Every row gives one point. To make a cloud, some directions were put in groups of two or more. Within a group, all points are equally far from the middle, so they leave a hole (a ring in 2 directions, a hollow ball in 3). The other directions are filled evenly. Then the cloud was stretched, turned, moved and blurred a little. How many holes are there, and how many directions does each take, smallest first?

Cloud:
| +0.18 | -0.40 | +0.45 |
| -0.45 | +0.04 | -0.19 |
| +0.01 | +0.10 | -0.28 |
| -0.53 | -0.47 | -0.19 |
| -0.57 | -0.41 | +0.34 |
| +0.23 | -0.50 | +0.12 |
| +0.35 | +0.15 | -0.06 |
| -0.45 | +0.01 | -0.36 |
| -0.08 | +0.35 | +0.28 |
| +0.52 | +0.09 | +0.39 |
| -0.58 | -0.23 | +0.21 |
| -0.50 | +0.19 | -0.25 |
| -0.09 | +0.02 | +0.31 |
| +0.39 | -0.04 | +0.45 |
| -0.13 | +0.19 | +0.08 |
| -0.22 | +0.00 | +0.70 |
| -0.61 | -0.05 | +0.15 |
| -0.18 | -0.02 | +0.70 |
| -0.22 | -0.46 | +0.27 |
| -0.74 | -0.01 | -0.18 |
| +0.09 | +0.28 | +0.35 |
| +0.32 | +0.19 | +0.36 |
Holes: 0

Cloud (29 x 4):
| -0.61 | -0.09 | +0.54 | -0.11 |
| -0.25 | +0.35 | +0.53 | +0.22 |
| -0.06 | +0.43 | +0.16 | -0.06 |
| +0.25 | -0.18 | -0.27 | +0.34 |
| +0.32 | +0.19 | +0.36 | -0.63 |
| -0.31 | +0.02 | +0.15 | -0.83 |
| -0.56 | -0.35 | +0.48 | -0.11 |
| +0.14 | +0.45 | -0.01 | +0.16 |
| -0.50 | -0.26 | +0.09 | +0.26 |
| -0.43 | -0.29 | +0.09 | -0.04 |
| +0.14 | +0.28 | +0.36 | -0.55 |
| -0.48 | +0.32 | +0.38 | +0.31 |
| -0.02 | +0.32 | +0.40 | -0.33 |
| -0.44 | +0.16 | -0.24 | +0.02 |
| +0.07 | +0.22 | +0.63 | -0.25 |
| -0.09 | -0.47 | +0.31 | +0.25 |
| +0.07 | +0.40 | +0.07 | -0.45 |
| -0.35 | +0.11 | +0.31 | -0.62 |
| +0.25 | -0.36 | -0.18 | -0.23 |
| -0.10 | +0.36 | +0.42 | +0.00 |
| +0.53 | -0.05 | -0.43 | -0.18 |
| -0.29 | +0.30 | +0.02 | -0.33 |
| +0.29 | -0.34 | -0.36 | -0.33 |
| +0.12 | -0.56 | +0.19 | -0.64 |
| -0.02 | -0.54 | +0.38 | -0.10 |
| +0.42 | +0.09 | +0.25 | -0.37 |
| -0.42 | +0.08 | +0.19 | -0.40 |
| +0.38 | +0.17 | +0.29 | -0.56 |
| +0.39 | -0.19 | +0.25 | -0.22 |
Holes: 1 (2)

Cloud (87 x 8):
| +0.19 | -0.08 | +0.34 | -0.20 | +0.46 | +0.48 | +0.19 | +0.07 |
| -0.14 | -0.41 | -0.16 | -0.23 | +0.44 | -0.51 | +0.15 | -0.09 |
| -0.28 | -0.11 | +0.00 | -0.15 | -0.31 | -0.12 | +0.37 | -0.03 |
| -0.38 | -0.49 | +0.09 | -0.09 | -0.07 | -0.32 | -0.42 | +0.13 |
| +0.39 | +0.37 | +0.25 | -0.38 | +0.00 | -0.11 | -0.25 | -0.53 |
| +0.29 | -0.11 | -0.54 | +0.07 | -0.28 | +0.30 | -0.34 | +0.13 |
| +0.33 | -0.52 | +0.24 | +0.02 | +0.29 | -0.24 | -0.03 | -0.23 |
| -0.12 | -0.29 | -0.30 | -0.30 | +0.06 | +0.09 | -0.51 | +0.23 |
| +0.31 | -0.20 | +0.13 | +0.09 | +0.00 | -0.73 | -0.62 | -0.09 |
| +0.62 | -0.41 | +0.40 | +0.34 | +0.31 | -0.42 | -0.09 | -0.01 |
| -0.01 | -0.15 | -0.13 | -0.18 | -0.23 | -0.14 | +0.09 | +0.25 |
| -0.13 | +0.09 | -0.18 | +0.65 | +0.23 | -0.90 | -0.18 | +0.11 |
| -0.09 | -0.01 | -0.82 | +0.08 | +0.13 | -0.11 | +0.18 | +0.04 |
| +0.22 | -0.38 | -0.49 | +0.29 | -0.10 | -0.08 | -0.64 | -0.31 |
| +0.39 | +0.28 | -0.23 | +0.38 | +0.03 | -0.46 | +0.39 | -0.28 |
| +0.12 | +0.11 | -0.02 | -0.35 | -0.24 | +0.32 | -0.39 | -0.23 |
| +0.56 | -0.17 | +0.21 | +0.24 | +0.16 | -0.13 | -0.47 | +0.12 |
| +0.13 | +0.51 | -0.49 | -0.04 | +0.15 | -0.57 | +0.13 | -0.31 |
| -0.09 | -0.09 | -0.13 | +0.11 | -0.74 | -0.50 | +0.34 | +0.12 |
| -0.23 | -0.36 | +0.16 | -0.16 | +0.02 | -0.09 | +0.15 | +0.52 |
| -0.35 | -0.14 | -0.27 | -0.17 | +0.03 | -0.06 | -0.34 | +0.59 |
| +0.00 | -0.07 | -0.41 | +0.53 | -0.17 | -0.47 | +0.25 | -0.34 |
| -0.17 | -0.05 | +0.11 | +0.26 | -0.31 | +0.08 | -0.46 | -0.06 |
| +0.50 | -0.28 | -0.49 | -0.12 | +0.45 | +0.23 | +0.20 | -0.30 |
| -0.25 | -0.05 | -0.06 | +0.33 | -0.08 | +0.07 | -0.48 | -0.42 |
| +0.00 | +0.12 | +0.47 | +0.18 | +0.11 | -0.30 | -0.61 | -0.56 |
| +0.24 | -0.30 | +0.15 | +0.32 | +0.39 | -0.71 | -0.16 | -0.30 |
| +0.25 | -0.05 | -0.35 | -0.19 | +0.49 | -0.68 | -0.19 | +0.22 |
| -0.09 | +0.10 | -0.27 | +0.06 | +0.41 | +0.23 | +0.11 | +0.62 |
| +0.17 | -0.19 | -0.12 | +0.06 | -0.23 | -0.44 | -0.05 | -0.34 |
| -0.35 | -0.13 | +0.05 | +0.27 | -0.36 | -0.46 | -0.32 | +0.07 |
| +0.10 | -0.39 | +0.01 | +0.28 | +0.33 | -0.45 | -0.45 | -0.44 |
| +0.24 | +0.01 | +0.12 | -0.25 | -0.43 | -0.04 | -0.64 | +0.64 |
| +0.13 | +0.22 | +0.21 | +0.69 | -0.51 | -0.54 | -0.04 | +0.09 |
| +0.36 | -0.06 | +0.22 | +0.03 | -0.01 | -0.38 | -0.26 | +0.53 |
| -0.07 | +0.09 | -0.07 | +0.27 | +0.29 | -0.98 | -0.11 | +0.08 |
| -0.19 | -0.31 | -0.52 | -0.18 | -0.04 | -0.21 | -0.06 | -0.42 |
| -0.29 | -0.16 | +0.49 | -0.46 | -0.25 | +0.02 | -0.66 | +0.57 |
| -0.01 | -0.23 | -0.70 | +0.11 | -0.41 | -0.68 | +0.33 | +0.08 |
| +0.12 | +0.37 | -0.70 | -0.20 | +0.21 | -0.38 | -0.09 | -0.68 |
| +0.07 | +0.51 | -0.26 | -0.26 | -0.20 | -0.61 | -0.06 | +0.11 |
| +0.27 | +0.17 | -0.25 | -0.19 | +0.18 | -0.38 | +0.31 | +0.67 |
| +0.04 | -0.14 | +0.27 | -0.39 | +0.03 | +0.52 | -0.17 | +0.29 |
| -0.22 | +0.67 | -0.09 | -0.11 | -0.46 | -0.01 | -0.14 | +0.09 |
| -0.21 | +0.58 | -0.27 | -0.15 | -0.06 | -0.57 | -0.48 | +0.26 |
| +0.12 | -0.09 | -0.52 | +0.20 | -0.10 | +0.04 | -0.64 | -0.49 |
| -0.60 | -0.37 | +0.01 | +0.44 | +0.43 | -0.19 | -0.42 | -0.15 |
| +0.14 | +0.22 | +0.10 | +0.54 | +0.29 | -0.22 | +0.06 | -0.44 |
| -0.06 | -0.72 | -0.41 | -0.33 | -0.19 | -0.48 | +0.32 | +0.17 |
| +0.13 | -0.30 | +0.02 | -0.07 | +1.00 | -0.25 | -0.78 | +0.01 |
| +0.54 | -0.25 | -0.11 | +0.66 | +0.25 | -0.54 | -0.11 | +0.33 |
| -0.49 | +0.55 | -0.62 | +0.14 | +0.08 | -0.04 | +0.25 | -0.09 |
| +0.20 | +0.31 | +0.43 | -0.16 | +0.39 | +0.03 | -0.72 | +0.20 |
| +0.04 | +0.14 | -0.31 | +0.19 | +0.40 | -0.52 | -0.14 | -0.01 |
| -0.05 | -0.23 | +0.12 | -0.28 | -0.09 | -0.14 | -0.85 | +0.53 |
| -0.02 | +0.56 | +0.16 | -0.23 | -0.27 | -0.10 | -0.35 | -0.19 |
| -0.20 | -0.35 | -0.56 | -0.02 | -0.37 | -0.80 | +0.30 | -0.01 |
| +0.27 | +0.15 | -0.49 | -0.31 | +0.36 | -0.49 | +0.02 | -0.16 |
| +0.40 | -0.42 | +0.36 | +0.59 | +0.24 | -0.31 | -0.10 | +0.14 |
| +0.33 | +0.21 | -0.08 | -0.10 | -0.06 | -0.26 | +0.13 | +0.11 |
| +0.38 | -0.36 | -0.24 | +0.83 | -0.23 | +0.00 | -0.14 | -0.31 |
| +0.36 | -0.14 | -0.49 | -0.11 | -0.15 | -0.33 | -0.40 | +0.59 |
| -0.12 | -0.09 | -0.34 | +0.18 | -0.01 | -0.07 | +0.04 | +0.65 |
| +0.24 | +0.01 | +0.14 | -0.07 | +0.03 | +0.11 | -0.64 | +0.18 |
| +0.03 | -0.15 | -0.25 | +0.25 | +0.46 | -0.59 | -0.03 | -0.49 |
| +0.01 | +0.00 | +0.25 | -0.14 | -0.28 | -0.01 | -0.59 | -0.49 |
| -0.14 | -0.30 | +0.55 | +0.15 | -0.18 | -0.36 | -0.03 | -0.10 |
| +0.08 | -0.01 | +0.22 | -0.47 | -0.08 | -0.03 | -0.52 | +0.49 |
| -0.31 | +0.02 | -0.82 | +0.25 | -0.22 | -0.61 | +0.23 | +0.16 |
| +0.45 | -0.40 | -0.39 | +0.43 | -0.19 | -0.55 | +0.17 | +0.48 |
| +0.14 | +0.04 | +0.02 | +0.06 | +0.20 | -0.06 | -0.04 | -0.13 |
| -0.15 | -0.40 | +0.47 | +0.44 | -0.38 | -0.14 | -0.18 | -0.46 |
| +0.36 | +0.28 | -0.77 | -0.10 | +0.08 | -0.12 | -0.17 | -0.50 |
| +0.49 | -0.03 | +0.37 | -0.14 | +0.38 | +0.19 | -0.53 | -0.09 |
| -0.28 | -0.45 | +0.32 | -0.13 | -0.12 | -0.15 | -0.23 | +0.53 |
| +0.06 | -0.28 | +0.03 | +0.26 | -0.10 | +0.55 | -0.60 | +0.14 |
| +0.24 | +0.31 | -0.63 | +0.03 | -0.30 | -0.99 | -0.19 | -0.07 |
| -0.07 | +0.27 | +0.05 | -0.38 | +0.21 | +0.56 | -0.50 | -0.15 |
| -0.51 | +0.26 | -0.52 | -0.05 | -0.24 | -0.50 | -0.72 | +0.16 |
| -0.34 | +0.26 | -0.07 | +0.01 | -0.74 | -0.17 | +0.35 | +0.20 |
| +0.69 | -0.43 | +0.43 | -0.01 | +0.23 | -0.35 | -0.47 | -0.14 |
| +0.11 | -0.25 | -0.05 | +0.51 | +0.00 | +0.28 | -0.39 | +0.31 |
| +0.33 | +0.31 | +0.20 | +0.57 | -0.04 | -0.68 | +0.18 | +0.19 |
| +0.09 | +0.00 | +0.25 | -0.58 | -0.05 | +0.24 | -0.26 | -0.39 |
| -0.41 | +0.19 | +0.18 | +0.09 | +0.43 | -0.38 | -0.12 | +0.23 |
| +0.45 | -0.20 | +0.14 | +0.16 | +0.63 | -0.29 | -0.42 | -0.15 |
| -0.34 | +0.24 | -0.23 | +0.09 | +0.33 | -0.66 | -0.92 | +0.33 |
Holes: 0
